Each row of a before or after table is a point. One or more steps were done to the points. Then noise was added and the rows were shuffled. The steps act on columns, c1 being the first. Name the steps. A step turns or swaps two columns, mirrors them in a line or flattens them onto one, adds a multiple of one to another, or multiplies or shifts one. Angles are multiples of 10 degrees, from the lower column toward the higher: turns from -170 to 170, lines from 10 to 170 but not 90. Use the fewest steps. Two steps may share a column if one is a turn and the other turns, adds or multiplies; they go together, in the order done. Otherwise the lowest column goes first.

Before (9 x 3)
[[ 0.02 -0.21  0.23]
 [-0.90  0.76  0.16]
 [ 0.17 -0.26  0.35]
 [-0.38 -0.22  0.40]
 [ 0.04 -0.31 -1.15]
 [ 0.22 -0.21 -0.43]
 [ 0.17  0.21 -0.43]
 [ 0.31 -0.09  0.26]
 [-0.31 -0.20  0.28]]
After (9 x 3)
[[ 0.05  0.86  0.89]
 [ 0.19  0.04 -0.41]
 [ 0.21  0.41  0.26]
 [-0.90 -0.73  0.21]
 [-0.32  0.05 -0.35]
 [ 0.06  0.06 -0.31]
 [-0.34  0.00 -0.47]
 [ 0.20 -0.01  0.48]
 [ 0.33 -0.05 -0.30]]
Steps: turn c2 and c3 by 150 degrees

Before (12 x 8)
[[-0.03 -0.28  0.33 -0.23  0.34 -0.18  0.02 -0.28]
 [-0.20 -0.02 -0.52 -0.23  0.43 -0.26 -0.65  0.95]
 [ 0.03 -0.56 -0.13  0.35 -0.22  0.70  0.41  0.28]
 [ 0.89  0.19 -0.55  0.06  0.04 -0.02 -0.02  0.10]
 [-0.02 -0.38  0.27 -0.18 -0.14 -0.42 -0.33  0.98]
 [ 0.12  0.38  0.03  0.34  0.34 -0.99  0.50 -0.06]
 [ 0.07 -0.23 -0.03 -0.40 -0.23 -0.66  0.97  0.28]
 [-0.41  0.06  0.66  0.03 -0.57  0.07  0.34 -0.34]
 [ 0.44  0.35 -0.18  0.63 -0.48 -0.47  0.48  0.76]
 [-0.29 -0.39 -0.64 -0.46  0.54  0.09  0.44 -0.27]
 [ 0.59  0.05 -0.27  0.13  0.33  0.31  0.94 -0.11]
 [ 0.43 -0.79 -0.71 -0.12 -0.36 -0.53  0.48  0.81]]
After (12 x 8)
[[ 0.43 -0.79 -0.93 -0.95 -0.39 -0.53  0.48  2.25]
 [-0.01 -0.29  0.41  0.06  0.37 -0.19 -0.01 -0.88]
 [ 0.14  0.38  0.05  0.40  0.34 -1.02  0.49 -0.06]
 [ 0.01 -0.56 -0.17  0.04 -0.21  0.69  0.40  0.91]
 [ 0.02 -0.38  0.37 -1.16 -0.15 -0.46 -0.34  2.68]
 [ 0.88  0.17 -0.70 -0.05  0.04 -0.02  0.05  0.28]
 [ 0.09 -0.21 -0.05 -0.67 -0.25 -0.66  0.97  0.64]
 [-0.20 -0.05 -0.69 -1.19  0.42 -0.26 -0.63  2.61]
 [-0.42  0.05  0.89  0.37 -0.53  0.08  0.33 -0.95]
 [-0.27 -0.37 -0.83 -0.13  0.55  0.08  0.42 -0.91]
 [ 0.60  0.05 -0.36  0.26  0.34  0.31  0.92 -0.26]
 [ 0.45  0.38 -0.19 -0.16 -0.45 -0.47  0.44  2.36]]
Steps: multiply c3 by 1.3; multiply c8 by 3; turn c4 and c8 by 20 degrees

Before (11 x 12)
[[-0.62  0.21  0.34 -0.43  0.02  0.34  0.00 -0.09  0.10 -0.61 -0.19  0.21]
 [ 0.24  0.00 -0.34 -0.68  0.01  0.51 -0.75 -0.19 -0.38 -0.15 -0.26 -0.19]
 [-0.29 -0.63 -0.10  0.13  0.60  0.29  0.44 -0.11  0.13  0.39  0.49  0.23]
 [ 0.32 -0.70 -0.46 -0.13 -0.03 -0.66 -0.62  0.89 -0.42 -0.43  0.25  0.10]
 [-0.31  0.06 -0.18 -0.12 -0.49  0.53  0.44 -0.34  0.44  0.24 -0.10  0.67]
 [-0.34  0.28  0.24  0.85  0.11  0.81  0.16 -0.40  0.26  0.17  0.00  0.49]
 [ 0.54 -0.39 -0.08 -0.72 -0.02 -0.01 -0.33 -0.18 -0.47 -0.12 -0.87 -0.41]
 [-0.10 -0.81 -0.67  0.16  0.33 -0.97 -0.62  0.14 -0.14  0.20  0.30 -0.04]
 [ 0.14  0.57  0.00 -0.38 -0.27  0.14  0.12 -0.16  0.09 -0.78  0.09 -0.12]
 [-0.37 -0.23 -0.71  0.46  0.77  0.28  0.25  0.08 -0.22  1.07 -0.27  0.12]
 [-0.33 -0.04 -0.11 -0.10 -0.69  0.53  0.05 -0.05  0.27 -0.59 -0.08 -0.27]]
After (11 x 12)
[[-0.72 -1.24 -0.02  0.16  0.50 -0.26 -0.13 -0.06 -0.33 -0.05  0.50  0.36]
 [-1.56 -0.36 -0.43 -0.46 -0.02 -0.33 -0.19 -0.12  0.20  0.39 -0.19  0.08]
 [-0.25 -1.41  0.81  0.16  0.37  0.91 -0.09  0.11  0.02 -0.22  0.32 -0.38]
 [ 1.37 -0.96  0.08 -0.76  0.08  0.01  0.31 -0.16  0.41 -0.23 -0.83 -0.36]
 [-0.83 -0.62  0.04 -0.15 -0.73 -0.58  0.28 -0.04  0.04  0.51 -0.03 -0.13]
 [-0.76 -0.57  0.15 -0.04 -0.52 -0.54 -0.60 -0.33 -0.41  0.21 -0.15  0.53]
 [-0.79 -0.29 -0.34  0.82  0.12 -0.76 -0.42 -0.39 -0.29  0.10  0.01  0.31]
 [ 0.59 -0.58  0.21 -0.70  0.04 -0.56  0.03 -0.20  0.32 -0.16 -0.27 -0.58]
 [ 0.81 -1.29  0.58 -0.16  0.04  0.67 -0.23  0.92  0.50 -0.05  0.25 -0.37]
 [ 0.27 -0.02 -0.05 -0.38 -0.24 -0.17  0.20 -0.16  0.32  0.46  0.04  0.02]
 [-1.00 -0.86  0.66  0.50  0.74 -0.42 -0.06  0.10 -0.27 -0.75 -0.39  0.20]]
Steps: multiply c1 by 2.5; shift c2 by -0.60; turn c3 and c6 by 170 degrees; multiply c7 by 0.7; turn c7 and c12 by 70 degrees; multiply c10 by 0.7; turn c9 and c10 by 140 degrees

Before (10 x 20)
[[ 0.17  0.22 -0.44 -0.01 -0.02  0.11  0.17 -0.11  0.15 -0.01 -0.17 -0.06
   0.21 -0.34 -0.08 -0.79 -0.37 -0.27 -0.71 -0.40]
 [-0.19  0.40  0.19 -0.18 -0.24  0.47  0.20 -0.09 -0.09  0.57 -0.07 -0.05
  -0.21 -0.28 -0.13  0.47  0.09 -0.16  0.58  0.12]
 [-0.59 -0.40 -0.26 -0.28  0.12  0.37  0.37 -0.19  0.21  0.43 -0.21 -0.11
  -0.47 -0.29  0.37  0.57  0.42  0.29 -0.40  0.18]
 [-0.58 -0.45  0.09  0.51  0.05  0.06  0.09 -0.18  0.02  0.58  0.18  0.19
  -0.46 -0.24  0.33  0.16 -0.21 -0.67 -0.15 -0.37]
 [-0.10 -0.45  0.17 -0.06 -0.49  0.53 -0.04  0.18 -0.03 -1.67 -0.32 -0.13
  -0.51 -0.21 -0.03  0.53 -0.22 -0.51 -0.15 -0.09]
 [-0.59  0.86 -1.03  0.02  0.49  0.37  0.03  0.84  0.42  0.46  1.19  0.10
  -0.49  0.04  0.28 -0.37 -0.04  0.28 -0.66 -0.30]
 [-0.52  0.43  0.25 -0.20 -0.34  0.28 -0.02 -0.09 -0.01 -0.23 -0.23 -0.05
  -0.16 -0.35  0.36 -0.50  0.69 -0.18  0.31  0.02]
 [-0.08 -0.41 -0.34  0.29 -0.31  0.20  0.25  0.15  0.67  0.14 -0.29  0.06
  -0.34 -0.46  0.47  0.44 -0.34 -0.69 -0.56  0.12]
 [-0.42 -0.17 -0.05  0.27 -0.50  0.54 -0.03 -0.08 -0.18 -0.33 -0.28  2.18
   0.06 -0.14  0.25 -0.94 -0.34 -0.33 -0.66  0.67]
 [-0.27  0.20  0.03 -0.19 -0.50  0.33  0.68 -0.11  0.04 -1.58  0.03  0.08
   0.00  1.05  0.31 -0.05  0.30 -0.74  0.60  0.04]]
After (10 x 20)
[[ 0.15  0.17 -0.35  0.16 -0.72  0.01  0.20 -0.09  0.22  0.27 -0.21  0.13
   0.19 -0.08 -0.02 -0.23 -0.35 -0.28 -0.67 -0.51]
 [-0.52  0.88 -1.01  0.62 -0.08  0.09  0.03 -1.62  0.30  0.14  0.93  0.46
  -0.44  0.45  0.29 -0.75 -0.07  0.29 -0.65 -0.29]
 [-0.13  0.36  0.09  0.25  0.27 -0.02  0.24 -0.26 -0.07  0.46  0.03  0.48
  -0.26  0.53 -0.23  0.44  0.10 -0.20  0.60  0.10]
 [-0.51  0.49  0.10  0.39 -0.64 -0.12 -0.03 -0.28 -0.10  0.24 -0.30  0.29
  -0.11 -0.34  0.40  0.21  0.74 -0.10  0.36 -0.01]
 [-0.13 -0.42  0.21  0.01  0.22 -0.13 -0.07  0.21 -0.03 -0.19 -0.29  0.50
  -0.53 -1.67  0.03  0.78 -0.14 -0.49 -0.23 -0.22]
 [-0.41 -0.12 -0.08 -0.34 -1.07  2.14 -0.09  0.25 -0.19  0.12 -0.17  0.51
   0.05 -0.40  0.21  0.35 -0.28 -0.32 -0.71  0.65]
 [-0.26  0.23  0.03  0.17 -0.26  0.06  0.72  0.04 -0.05 -1.28  0.06  0.33
  -0.02 -1.36  0.24  0.66  0.30 -0.75  0.67  0.08]
 [-0.04 -0.38 -0.26 -0.33  0.21  0.04  0.30  0.12  0.58  0.50 -0.59  0.18
  -0.34  0.06  0.51  0.54 -0.40 -0.62 -0.65  0.13]
 [-0.59 -0.49  0.02 -0.66  0.14  0.19  0.13  0.40  0.06  0.41  0.11  0.07
  -0.46  0.64  0.34  0.01 -0.27 -0.66 -0.21 -0.34]
 [-0.64 -0.43 -0.30  0.08  0.55 -0.11  0.34  0.77  0.19  0.35 -0.28  0.36
  -0.45  0.39  0.27  0.05  0.47  0.25 -0.35  0.22]]
Steps: add 1 times c2 to c8; turn c4 and c8 by -160 degrees; multiply c5 by 1.3; turn c5 and c16 by -70 degrees; swap c6 and c12; add -0.5 times c9 to c11; turn c10 and c14 by 80 degrees
